Every row gives one point. The points of each table are mixes of a few directions, plus a little noise. Count the directions of each table, and those that both share. Where both have some left over, give the other angles between the two spaces (their principal angles), to ten degrees, smallest first.

First (4 x 3):
[[ 11 -60 -18]
 [ -6  38  12]
 [  3 -20  -6]
 [ -7  42  13]]
Second:
[[ -1  38  60]
 [  2 -17 -13]
 [ -4  -7 -50]
 [ -1 -13 -29]
 [  4   0  32]]
Directions: first 1, second 2, shared 1

First:
[[ 48  19  -2 -10 -18 -25]
 [-60   3  -4  10   3  43]
 [ 20 -27   9 -51  41  36]
 [  4   0 -19  35 -17 -26]
 [-15 -11 -10   4  10  17]
 [  3  14  27  10 -18 -46]]
Second, 6 rows:
[[ 29 -57   2 -16  46 -11]
 [-22  41  -1  12 -34   7]
 [ 24 -48   1 -14  38  -9]
 [-16  32  -1   9 -26   6]
 [  9 -19   0  -5  17  -4]
 [-26  49  -2  13 -40  10]]
Directions: first 4, second 1, shared 1

First, 10 rows:
[[-24   9 -20  16 -31  19  15 -27 -12]
 [ 50 -11  41 -44  41 -24  -5  32  19]
 [  8  14  -5  -9 -21   3   2  -7   9]
 [ 18  -1   9 -11  15 -14 -16  20  13]
 [ 15  -9  21 -20  17  -2  14   3  -3]
 [ 10   6   8 -20 -15   8  22 -15   0]
 [-33   5 -37  50  -7  -5 -40  11   2]
 [-29   2 -18  23 -19  15   8 -19 -15]
 [-34   4 -24  29 -25  16   7 -23 -14]
 [ 18 -21  26 -13  46 -16  -6  26   0]]
Second:
[[ -6  28 -35  20 -39  -3 -36   4  24]
 [ 11  13   2 -19 -24   8  16 -16   5]
 [-10 -17   9   6  22   2  10   0 -16]
 [-14  21 -37  32 -27  -6 -44  11  20]
 [ 19 -31  38 -19  60 -15   8  24 -10]
 [  4 -13  23 -21  10  11  40 -18 -19]
 [ -4  -2   0   2  -1   3   6  -5  -5]]
Directions: first 3, second 3, shared 3

First:
[[-44 -33 -25 -37 -28   8  21  25 -43 -10  54 -17]
 [-40 -29 -23 -34 -26   8  19  23 -39  -9  49 -15]
 [  0   0   0   0   0   0   0   0   0   0   0   0]
 [-20 -15 -12 -17 -13   4   9  11 -20  -5  24  -7]
 [ 30  22  17  25  18  -5 -14 -16  28   7 -36  11]
 [ 12   9   7  10   7  -2  -6  -7  12   3 -15   5]
 [ 28  20  16  24  17  -5 -13 -16  27   7 -34  10]
 [ 27  20  15  23  17  -5 -13 -15  27   6 -33  10]
 [  9   6   5   8   6  -1  -4  -5   9   2 -10   3]]
Second:
[[ -5 -39 -26  -7  35  19  -9  16 -50  12  16 -16]
 [-11  21   9  12 -11   7   3 -28  24   6   9  -9]
 [ 22   4   1  20   7   5  -9 -24  12   9  10   0]
 [ -4   1  23  -5 -46 -17   3  15  35 -35   7   3]
 [-11  28  22  -2 -12 -13   6   4  28  -9 -35   8]
 [ 32  12  14  10 -18 -19  -2  -4  29 -11  -8  21]
 [ 19  14  -4   7  18  -4   0 -11  -4  17 -17  14]
 [-25 -30 -34 -29  10  11  13  21 -60  11  29  -8]
 [-26 -26 -21 -14  30  20  -1  14 -45  13   6 -20]
 [ -1  -8   6  19  30  17 -20  -8   4   6 -13 -20]
 [ 10  22  13 -10 -41 -26  16   5  26 -18  -3  26]]
Directions: first 1, second 5, shared 1

First (9 x 18):
[[  2  -2   3  -5   0  -3   3   0  -4  -3   3  -5   1   1   0   3   3   1]
 [ -2   7  27 -25 -10   7  12  -5 -25 -28  21 -19  -1  -5 -10  31  26  21]
 [  8  -9 -12   1   2 -18  -8   9   4   9  -8   6  -2   9   5 -18  -7 -13]
 [ -7  -6  24  -5  13  22  35 -22  -3  -3  23 -28  22 -14  -4  34   9  16]
 [-26  24  12  26   6  58  15 -26  18   0   1   3   8 -23  -8  28  -4  22]
 [ 14  -5 -16 -11 -12 -36 -27  23  -8  -2 -12  14 -18  17   4 -29  -1 -15]
 [ -4   2  12  -4   1  11  11  -8  -4  -6  10 -10   5  -6  -4  16   7   9]
 [  8  -2 -34  19   0 -22 -30  18  18  21 -29  29 -13  14  11 -43 -23 -26]
 [  8  -8 -15   4   1 -19 -11   9   5  11 -10   8  -3   9   6 -21 -10 -15]]
Second (10 x 18):
[[  9   2  21  25  -7  10   1 -35  -6  -6  -8   2 -14   9 -11  -2  -6  -2]
 [ 45 -23  -9 -31  12 -25 -19  19 -21   4  -2 -26  -5  13  10 -21  -2 -22]
 [-19  -2   8  24  -6  -7  23 -17   9   1   5   9   3   2  -3   8 -12   3]
 [-15  10  14  18 -16  -1   7 -20   4 -10  -4  18  -5   8 -12   2   8   8]
 [  6  -8   7  16 -19  -2   3 -11  -7 -13  -2   5   3  -7  -8 -23  21  -6]
 [ 16   5   0  -5  16  27 -13  -1  -4   6  -4 -16  -5  -8   4   5 -11  -1]
 [ -6  -3 -24 -11   5  22   0  35   7   5  10  -8  23 -38  13  -7  14   2]
 [-32  10 -10 -36  32   1 -16  46   6  18   6  16   2 -22  15  31  -6  16]
 [ 23  17  -6  11 -21  37  -6 -21   3 -16 -10 -16   2   3 -11 -15  17  -1]
 [-27  -6   0  -9   5 -60  21   3  11  11   8  15  -2  36   5  23 -25   2]]
Directions: first 3, second 6, shared 1; angles 30, 90

First (9 x 24):
[[ -3   5  21  11  16   5 -39  14   4   9   9   2  -4  39   7 -33  -9 -32
    3 -18  20  -2  36 -21]
 [ 27  -3  -7  -6 -12  19  14   5 -27  -5  24  -2  16   6  -7   0  16  14
    9  49 -20   1 -17   6]
 [-31   9  25  19   3   1  -7  -1  30   2 -18  -5 -10  20  -7   3 -26   3
   38 -10  49  10   5 -33]
 [ 11  -5  -3  -7  -2  -7  13  -6   1   3  -6   6  -8 -12   7  -6  21  -2
  -23 -10 -30 -11  -4  22]
 [ -3   3  14 -11   2  -6  10   2   6  -3   7  -6 -11 -20 -27  11 -12   9
   14   2  -3  -8  -4  12]
 [  6  -7 -24  10  -3   1   3  -6  -3   4 -17   5   9   5  33   0  17  -7
  -21  -3  -8   4 -10   0]
 [ 10  -5 -11  -6   0  -1  21   2  -3  -2  -1  -8   0 -27  -6  24  -4   7
    8  19 -13  -8 -27  19]
 [-15   6   6   0  12  -1 -25  13  -2  -4  13 -11   3   0 -17   9 -36  -7
   21  -4  31   6  15 -15]
 [ -2  -3 -21 -10 -16 -11  10 -23  -7  -4 -12  17   5 -10  18  -8  33  15
  -48 -25 -27   9   6  10]]
Second:
[[-38  -1 -55  -8 -22 -26   3 -39  -8 -16 -31  15  20 -34  26  26   9  32
  -60 -54   6  36   6  -8]
 [-13  -1 -17  -3  -8  -8   0 -12  -2  -5  -9   5   6 -11   9   8   3  10
  -19 -16   2  11   1  -1]
 [ 19   1  28   4  10  13  -1  19   3   7  16  -7 -10  16 -14 -14  -4 -16
   31  26  -2 -19  -2   4]
 [ 26   1  38   6  14  18  -1  27   5  11  21 -10 -14  24 -18 -18  -6 -21
   42  37  -5 -24  -4   6]
 [-16  -1 -22  -4  -9 -10   1 -15  -3  -6 -12   6   8 -14  11  10   3  13
  -24 -22   3  16   2  -2]
 [ 15   1  21   3   8  10  -1  15   2   5  12  -6  -8  13 -10 -10  -3 -13
   23  20  -2 -13  -2   3]
 [  5   0   8   1   3   4   0   5   1   2   4  -2  -2   5  -4  -2  -1  -4
    8   7  -1  -5   0   1]
 [-16   1 -23  -4  -9 -11   2 -16  -3  -6 -14   6   8 -14  11  11   4  14
  -25 -22   2  16   3  -3]
 [ 16   0  24   4   9  11  -1  16   2   7  14  -7  -8  14 -11 -11  -4 -14
   27  22  -4 -16  -2   3]]
Directions: first 6, second 1, shared 1

First:
[[-23 -11 -18 -18   4 -10   3 -13  30  14  -3  -9  18   4   5   2  21   9
    7  13  -5  -9 -14  22 -13 -15  12   9 -19 -17  -2 -10]
 [ -5  -3  -3  -5   2  -3   0  -4   7   2   0  -2   2   0   1   2   6   2
    2   2  -2  -3  -4   6  -3  -3   2   1  -5  -4  -1  -2]
 [ 26  16  27  10   5   8   4   4 -28 -31  13  20 -32   7 -14  12 -25  -7
  -31 -21   3  -9  17 -35  23  13 -17  -2  11   5  -7  15]
 [ 39  16  28  37 -10  20  -7  27 -53 -20   1  11 -24 -10  -9 -11 -35 -15
   -3 -20  11  21  24 -35  18  28 -18 -17  38  36   8  15]
 [-34 -18 -31 -17  -1 -10  -2  -9  38  32 -13 -22  33  -4  14  -9  31  11
   27  23  -4   4 -21  38 -25 -19  20   6 -17 -11   5 -18]
 [-21  -7 -14 -20   7 -10   4 -15  27  10   0  -5  12   5   3   6  19   8
    0  11  -5 -12 -12  18  -8 -15   9  10 -21 -19  -5  -9]
 [ 17  12  20   4   3   4   4   1 -18 -21  10  15 -21   6 -10  10 -17  -5
  -21 -14   0  -9  12 -24  16   8 -12   0   5  -1  -5  12]
 [ 26   9  16  29 -11  15  -7  23 -36  -6  -4   2 -10 -11  -3 -13 -22 -12
    8 -10   8  21  16 -17   8  19 -10 -15  31  31   8   7]
 [-25 -17 -27  -5  -9  -5  -6   3  24  36 -16 -25  34 -11  14 -17  23   5
   38  21  -1  17 -16  35 -25 -10  18  -2  -3   5  11 -16]
 [ -2   5   6 -17  10  -6   8 -16  11 -15  11  11 -14  14  -5  20   1   5
  -25  -4  -5 -24  -2  -7   8  -7  -3  10 -18 -20 -11   6]]
Second, 11 rows:
[[ 20 -14  26   1  -5  14 -24 -11 -15  48  27  10   9 -12 -16   8 -22   7
   12  42  26  40   7 -31 -36  16 -10  49  19 -32 -60  11]
 [ 14  15  24   8  -1  -8  -2  15  -1 -24  10   4  -4  -7  -6  20 -16   3
    4   7 -14   4   7   2   4 -25  -4  -7 -10 -22 -21 -12]
 [-10  -1 -18   9  28   4 -15  -1   1 -12  -7 -15  -7   8  10 -10   1  -7
    3 -15   3 -12  11  15  10   1 -13  -5   1  22  22 -14]
 [ -5  -8  -6  -7 -24  -6  22 -10  -3   9  -7   2  -6  -1   0  -7  12   4
   -6 -11   8   8  -7  -6  -7  10  23  -1  -8  -1  13  12]
 [-32 -17 -21 -19  12  -7  12 -36  12  23   1 -18  26   1   6 -25  40  22
  -28 -10  -8   0 -11 -24  15  49  18   1  -9  23  35  11]
 [  3   5  -8   4  -9   2   7  12  -2 -14 -13   5 -15   4   5   1  -5 -12
    8 -12   4 -11  -2  19   1 -16   1 -10   1   6  13   0]
 [-10   4 -15   7  42  23 -45  17  10 -15  10 -38  24  17 -22  11 -32 -19
   10 -12 -19   0  40   4  -7 -26 -25 -23  17  13 -27 -24]
 [ 20   9   6   2  -5  11  -7  20  -1   9  -3  30   3   1   3   6 -12 -17
   15  29   7 -22 -19  14  -9 -11 -23   8  26   0 -19  11]
 [ 11   6   5   5 -22  -9  20   8  -6 -13 -12  17 -25  -4  10   1   2  -3
    5  -6   9  -9 -12  16   2 -12   6  -1  -8  -6  14   4]
 [-22 -10 -21 -24 -23  -5  34 -14  11  16 -12   0  19   5   2 -15  35   7
  -22 -15 -12 -13 -26 -11   5  26  30 -18  -3  18  31  23]
 [ 11  11  26  16   8 -20  -2  -1  -6 -29   9   0 -22 -14   9  10  -4  16
    0   1  -3  11  10   4  19 -12  -4   7 -28 -21   3 -21]]
Directions: first 2, second 6, shared 0; angles 60, 70
